Rows are points. To make a cloud, some directions were put in groups of two or more. Within a group, all points are equally far from the middle, so they leave a hole (a ring in 2 directions, a hollow ball in 3). The other directions are filled evenly. Then the cloud was stretched, turned, moved and blurred a little. How many holes are there, and how many directions does each take, smallest first?

Cloud:
[[-27  41]
 [ 21 -39]
 [ 38 -16]
 [ 22  -1]
 [-42 -19]
 [-16  42]
 [  3  24]
 [ 10  11]
 [  8 -26]
 [ 32 -39]
 [ 35 -35]
 [-23  22]
 [  1  34]]
Holes: 0

Cloud:
[[ 47 -11  19]
 [ 35 -46 -20]
 [  6 -19   8]
 [ -8 -11 -34]
 [  2   6 -40]
 [ 19 -34 -27]
 [-21  -5 -20]
 [ 48 -23   5]
 [ 49 -26  12]
 [-24 -37   7]
 [ 22 -25 -15]
 [ 34  32  12]
 [ 53 -34 -18]
 [  5   6  39]
 [-25 -46   5]
 [-18  -8 -42]
 [ 35 -20  35]
 [-45  24  -3]
 [-29 -23  22]]
Holes: 0

Cloud (29 x 4):
[[ 16   7  39  42]
 [ -7  11  43  30]
 [-23 -51  15  17]
 [-58   0 -10 -12]
 [-22 -41  18 -28]
 [ 11 -12  25 -46]
 [ 53  -5  -5  10]
 [-29 -24 -20 -37]
 [-37  19 -35   6]
 [ 32  -8 -17 -28]
 [  4  30 -21  38]
 [ 42  21  -9   0]
 [ 45 -10 -16  -8]
 [  0 -43  33 -20]
 [ 51 -14  -8   9]
 [-16 -35  15 -39]
 [-31 -36   7 -33]
 [ 19  13  16 -41]
 [  3  34  11 -23]
 [-46  23   5  -5]
 [ 38 -15 -21 -13]
 [-25 -24 -20 -38]
 [-49  -8  21  28]
 [-31   4 -45  17]
 [-22  37   0 -10]
 [-41 -16 -28 -26]
 [-38   3  29  31]
 [ 44 -33   8  20]
 [ 20 -49  22  14]]
Holes: 2 (2, 2)

Cloud:
[[ 10 -46 -23 -33  22  -2]
 [ -6  -9 -20 -57  27  24]
 [ 13 -14 -54  11 -13 -24]
 [ -5 -21  34  -8 -32  32]
 [  1  26 -36 -25 -14 -50]
 [ 17   7   8 -63   7  21]
 [-17 -11 -64  -6  15  -5]
 [ -3  10 -52 -18 -46   0]
 [ -1 -44  14  -9 -45   1]
 [ 41   2 -16 -32  14  29]
 [-44  -4  26 -18   3 -49]
 [ -6  33 -41 -21  36  -5]
 [-12  56  11  -5 -19  -6]
 [ 31 -38 -29  -3  11  -3]
 [ 18  14 -49  -6  20 -31]
 [ -7  -9 -48  29   9  31]
 [ 12  39   5  12  40 -13]
 [-35  35   1   7  37   4]
 [ 29  26  33 -43  -2   6]
 [  9 -56  -4   7  -8 -12]
 [ 10 -34  -9  34   2  -6]
 [ -4  49 -20 -13  37  -1]
 [-24 -11 -60 -16  20  15]
 [-28   2  27 -30  49 -15]
 [-19  25  13 -62 -13 -17]
 [-23   3   8 -41  44 -40]
 [  6 -40  12  -5 -47   4]
 [-12  24 -44 -42 -25  18]
 [  2 -25 -22 -49  24  28]
 [ 41   7 -21 -12  28 -30]
 [ -6  -4 -15 -67 -24  11]
 [ -2  30 -27 -21  -1 -59]
 [ 30 -24 -11 -29 -44  22]
 [ 22  39  21   2  29  10]
 [-36 -39 -22 -16  13  45]
 [-26  22 -12 -37  47 -15]
 [ 33   1  16 -23  30 -49]
 [ 36 -26 -32  -7  18  -1]
 [-26  47   7 -36 -14 -15]
 [-40 -24 -35  12 -25 -19]
 [-33  -8 -30   9 -50  -1]
 [-50  -6  11 -14 -31  28]
 [-55 -22  -1   9  24  -4]
 [ 23  38 -17  -4  39 -16]
 [-13 -15 -27  36 -23 -21]
 [ 32 -40 -20 -19 -19 -27]]
Holes: 3 (2, 2, 2)

Cloud (81 x 8):
[[-18  -9 -43 -14  16 -40  -7 -26]
 [ 20 -10  25  30  25 -32 -37  13]
 [ 33 -40  13 -29  -5   4 -19  24]
 [ -2  22  31  42 -11   7  -7  27]
 [ -5 -45 -14  -7 -25  17  24  32]
 [ 14 -21   5 -49 -42   6 -61 -25]
 [-16 -35   1 -21  37 -26 -72   1]
 [ 16 -57  14   3   4 -48 -20   1]
 [-44 -35  28   2  28 -26  -4  13]
 [-48 -10 -20  -1 -33  -7 -22  10]
 [-15 -27   4 -23 -37 -14   0  48]
 [-47   8   6 -36  46  18  -9  -3]
 [ 31  31  13  25 -38   1  -9  16]
 [ 12   3  -6 -18  44   6  19  28]
 [ 48  21  34  -6  25  -4  -7 -38]
 [  5  -9  32 -11 -18  23   3 -30]
 [ 19 -17   6  15  75  -6 -25  32]
 [  6 -42   2  20 -12 -47  -7 -34]
 [ -6  -3   8  50 -21  10  18   4]
 [-14  15   3 -40  -6  20   8 -20]
 [  1 -23  14 -19  18  29   6 -46]
 [  2  32 -44   4   9 -17 -27 -50]
 [  3  34  10 -23  49  -1 -59 -21]
 [  2 -36 -17   6  41  52  18  17]
 [-30 -33 -42 -28   7   2  -8  36]
 [ 39   0 -39 -11  36   9  -3   9]
 [ 40  -3  26   4  -4 -36  14 -36]
 [ 27  25  14   2   0 -33  -8  22]
 [ 33  23  38 -40  26  27 -52 -25]
 [ 32 -10 -24 -20  33 -22  18  24]
 [-49 -40  15 -20   0   1  -6  31]
 [-16  28   1   5  38  50   4  -9]
 [ 23  18  -7  40  -5  10  17  10]
 [ -9 -56 -11  -9  -3  21  27  32]
 [ -9  14 -31  17  13  16 -26  21]
 [ 43 -19  10 -31  -8  10 -21 -21]
 [ 56  -9 -38 -18  39 -46 -20   5]
 [  6 -66  47  31  14  -8 -29  24]
 [ -5  27  21  -9 -13 -40 -44  36]
 [-43 -37 -20   3  12   5  50  -8]
 [ -5 -31 -49 -22   8  14 -21   4]
 [-11 -48  16  20  48 -42 -33 -21]
 [-38 -19   9  -2 -32  15 -22 -13]
 [ 16  -6 -41  35  28 -24  -5  52]
 [ 23  17 -16  -5  35 -49 -35  -8]
 [ -3 -19  25  26 -45 -30 -42  27]
 [-35 -32 -30 -27  37   1 -10  37]
 [ -3 -13 -40  -9  48  33  21  11]
 [ 23  11  24  34   7  12 -26 -55]
 [-24 -42  17  41  33 -25 -13  -5]
 [  9 -25   1  11   8 -59 -48   6]
 [ 17 -31  -8 -18  30  37  -2 -17]
 [-16 -27 -23 -23 -13 -14 -61 -12]
 [ 14  31 -17  17 -11 -58 -47 -49]
 [ 21   8  39  -1   9  25  10  -8]
 [ 30 -52 -14  -5 -47   0 -30  -7]
 [  9 -12  -8  35  38 -20 -39   6]
 [ 30  60  -4 -25  17 -26 -22 -31]
 [ 16 -47  -1 -14  28  52 -15  23]
 [-28  38  40  26  -9 -28  -8  22]
 [ -7 -38 -21  10 -50 -38 -35  10]
 [  1  -8  51  31 -22  26 -48   9]
 [  5 -43  14  51   8  20 -11  48]
 [ 27   5  11  23  71  -4   2  -3]
 [ 21 -31 -25 -19  46 -55 -35   5]
 [ -5 -32 -13 -28  17 -40 -24  24]
 [ 25 -36   4  16  38 -55 -30  19]
 [ -3 -14 -67   8  12   8 -21  42]
 [-31 -41 -17  -8  26  31 -15  -5]
 [ -8  16  23  27  -2   2 -60  32]
 [ 18 -36  42  12  61 -20  20  -3]
 [-26 -35   1  25 -25  -4  -5  -4]
 [-43  12 -30   1   2   7   8 -33]
 [-13 -56   6 -13  26  31 -29 -27]
 [ 11  24 -14 -40 -19 -40 -37  26]
 [-11 -31  11  37  16  -7 -56  42]
 [ 32 -15 -48  19  42 -11 -25  32]
 [-19 -15  16 -26  48   8  20  40]
 [-12  18   0 -12  19   7 -83  -9]
 [ 17 -14 -26  -7 -31  33 -11   2]
 [-11 -61  11 -16 -10  16  -4  34]]
Holes: 1 (4)

Cloud, 90 rows:
[[-16  31  34   5  25   8  26  17 -41]
 [-37  -1 -13  13 -30 -32  47 -22 -10]
 [  8  33 -30  11  28  -8  13   9  -5]
 [ 40 -10 -21  14  52 -20  26 -35 -27]
 [  1 -46  -9  38  -1  25  20 -42  13]
 [-33  19  19 -19 -19  17   0 -13  20]
 [  6  -8 -39  -5 -17 -22  32  12   3]
 [ -6 -21  21  27 -54 -23 -43  10  29]
 [-30  14  51  26   8 -30  26  38 -14]
 [ 13  18  -9  17  18  27   1 -58 -18]
 [-38  -7 -30  13 -29  -7   1 -26 -19]
 [-25 -61 -34  -3 -32 -22  -8 -35  32]
 [-18 -43 -18   8  39 -37  -5 -36  -7]
 [ 33 -15  -3  14 -23  16 -13 -19  -4]
 [-26  15   9   5  -8 -25  -2 -32  64]
 [ 27 -21 -56 -16  22 -57  -9 -10 -16]
 [ 12  27   7 -10   9 -56  17 -28  46]
 [ 36 -13 -28  -7  35 -29 -19  -9 -25]
 [  5   4 -56 -12   6 -29  54 -56 -17]
 [-20  24   8  28  10   9 -40 -24  -1]
 [  5   3  -5 -13 -17 -30 -12 -34  -2]
 [  8   7 -71  14   3 -10  56  22  11]
 [-45 -20 -22   9 -24 -38  -7  32  -1]
 [-14 -13   9  19 -12 -30  41   2  43]
 [ -3 -18 -14  22 -18   4  -7 -12  21]
 [-12 -52  21   9  28  14  33  -4  21]
 [ 53  43 -45  -1 -18  -4   2  12 -39]
 [-56  19 -15  25  32 -41  17   3 -36]
 [-24   8  16  35 -15 -62  45 -47 -45]
 [ -5  20 -56  16   2 -39  44 -40  15]
 [ 16  24 -13 -32  32  -9  14 -16 -55]
 [  0 -18   3  28 -25 -30  14  -3 -25]
 [ 20 -31 -75  -9   6 -13  50 -13 -24]
 [ -5  -4   1   0  -9 -20  35   2 -10]
 [ 42 -56 -30  -4  12 -58  26 -14  22]
 [ -2 -18  16  37   3 -38  56  25  23]
 [ 29  41 -11  16   4  -7  51 -62 -18]
 [ 37   3  -3  53 -41  12  29  -3   1]
 [-41   8 -36  22   9 -23  -4  18 -13]
 [  3  11 -71  -6 -58 -44 -13 -41 -18]
 [-19 -36  41  10 -10 -38 -16 -62  -8]
 [  4  -9 -51  43  -3 -66   9 -29  -8]
 [ 31  13 -10  40  -9  -7  29  -7  56]
 [ 29  11 -20  41 -29 -54  19  -1 -30]
 [  3  -8  -1  26 -19 -28  21  34  25]
 [ -8 -34 -44  19  -9 -56  36  43  19]
 [ 45  28 -29  24  25  16  -1 -15  15]
 [ 22  25  37  31  16 -22  35  -8 -13]
 [ 17 -17 -64  10   1 -38   0  -8   7]
 [ -6  25 -17  25 -41 -20  14  -1  28]
 [ 56 -17 -11  26   3 -13  -7 -28 -32]
 [ 21 -13  -5 -11  -2 -21  27  42  33]
 [ 14 -34   6  26 -13   5  45   8  10]
 [ 21 -47  17   5  28 -22 -33  41 -13]
 [-11 -21   7  10  -2 -21  44   3  18]
 [  2 -13 -54 -21  -1 -55  -4 -44  22]
 [-28 -28  35  26 -13 -20  38   1 -17]
 [  0   7  32  46 -16 -20  -9  -8  25]
 [-15   9  18  49  10 -23  11 -17  59]
 [  7  -5 -22  30  21  36  27 -16  -1]
 [  5 -52 -24   3 -30 -30 -11  19  57]
 [ -2   1  10  34 -30  -5  30   9 -23]
 [-49  -1   4  35  10 -37   4  12 -15]
 [ 17  -6  -4  41 -43 -51  29 -17 -11]
 [-11 -35 -29 -23  51 -14  13 -19  10]
 [ 43 -38  21 -28  16 -12 -15   2  41]
 [ -7 -36 -37  25 -25 -54  25 -34 -53]
 [ 39 -38 -13 -11   6 -26  31  18  22]
 [-42 -55  17  13   4  -7 -35 -13  92]
 [ -5  23  36  27 -17 -51 -28  -2  21]
 [ 31  22  -8  20  -3  -7  -2   6  27]
 [ 17 -34  45   3  55 -17 -39  39  18]
 [  4  -1  45  36  37 -24  12  42  16]
 [-30 -15 -14 -18   9 -10  29  -4  21]
 [-41 -23 -21   1  35  22 -16 -20  57]
 [-46   1 -19 -14  26  -8   4   0 -18]
 [ -4 -22 -11  -6 -17   6  63  -7  -1]
 [-25  -6 -29   7   7  -3   7  19 -27]
 [-26 -35 -31  40  39  14   3 -38   7]
 [ -6  21  11  18  -8 -73  15   0  30]
 [-12 -51 -53  -2  -7 -54  40 -15 -31]
 [-23 -48 -19  34  32 -44  63 -16   8]
 [ 19 -26 -25  30  21   8  31  -8   7]
 [-31 -17 -28 -32   5 -11  29  21 -12]
 [-10  -7 -12  16   5  31 -15   0  -2]
 [ 20 -16 -54  -1 -12 -41  61 -23 -29]
 [ 23 -40 -27  17  66  -5  22  18  39]
 [ -1 -15   9   3  22 -30 -14   5   0]
 [-18 -34  20  49  21 -30  13 -62 -27]
 [ 10  16 -21  25  36  -6  26 -42 -32]]
Holes: 0
